Every row gives one point. The ring and each string are closed loops that go straight from each point to the next, and from the last back to the first. Before rounding, they use only three directions, however many columns there are. How many times does the string pass through the ring? Passing back the other way cancels.

Ring (8 x 4):
[[ 52  19  32  -1]
 [ 42  42  53  -3]
 [  4  53  56  -6]
 [-17  43  44  -6]
 [-31  17  20  -5]
 [-18 -10  -9  -3]
 [ 13 -16 -15  -1]
 [ 40  -4   2   0]]
String (15 x 4):
[[-33  61  43  -7]
 [-33  53  70  -8]
 [ -7  28  77  -6]
 [  4  24  48  -4]
 [  1  36  26  -4]
 [  7  29  25  -4]
 [ 12  29  56  -4]
 [ 13  25  41  -4]
 [  9  37  19  -4]
 [ 12  66  38  -5]
 [  6  47  13  -4]
 [  8  34  37  -4]
 [  9  24  43  -4]
 [ -3  41  18  -5]
 [-15  51  20  -6]]
Times through: 1
String (8 x 4):
[[-30  40   0  -5]
 [-15  25   4  -4]
 [-37  19 -22  -4]
 [-55  -7 -10  -5]
 [-43  -9  29  -5]
 [-16   4  55  -5]
 [-45  31  43  -7]
 [-48  47  31  -7]]
Times through: 0

Ring (10 x 8):
[[ 23  25   8 -28 -44  16  37  12]
 [  9  37  18 -15 -32  32  29  18]
 [-14  36  34  10  -2  37  12  18]
 [-30  20  40  27  22  22  -3   9]
 [-37   4  36  32  34   4 -12   0]
 [-33 -24  15  23  33 -33 -16 -15]
 [-18 -34   1   7  17 -50  -7 -21]
 [  6 -34  -5 -13  -8 -53  11 -21]
 [ 25 -20  -5 -29 -33 -39  30 -13]
 [ 32   2   0 -34 -47 -13  39  -1]]
String (24 x 8):
[[ 30 -33  21 -17 -24 -48  37 -19]
 [ 20 -47 -14 -25 -21 -72  20 -28]
 [ -2 -37 -34 -21  -8 -63  -2 -24]
 [-17 -11 -29 -12  -2 -30  -9  -9]
 [-16 -45 -47 -16   4 -73 -16 -28]
 [-16 -28 -33 -12   2 -51 -12 -19]
 [-12 -47 -40 -15   3 -74 -12 -29]
 [ -5 -43 -31 -16  -2 -68  -4 -27]
 [-11 -24 -37 -18  -7 -47  -7 -16]
 [  3 -13   5  -9 -10 -27  13  -9]
 [ 25 -25  31 -10 -19 -37  36 -15]
 [ 12 -12  17 -10 -16 -23  24  -8]
 [ 50 -28  39 -23 -40 -40  58 -16]
 [ 59 -21  -1 -50 -65 -42  59 -13]
 [ 32  -1 -29 -48 -55 -24  34  -3]
 [  3   8 -29 -29 -30 -10  11   2]
 [ 12   8 -19 -30 -35  -9  20   2]
 [ 21  15 -45 -51 -56  -8  23   5]
 [ 49   2   1 -46 -63 -15  54  -1]
 [ 63  -9  28 -41 -64 -22  70  -6]
 [ 52  -8 -12 -53 -67 -29  53  -6]
 [  9   0 -41 -38 -37 -23  12  -3]
 [ -3   0  -5 -12 -12 -14   8  -2]
 [ 21 -15  36  -6 -17 -24  35  -9]]
Times through: 2
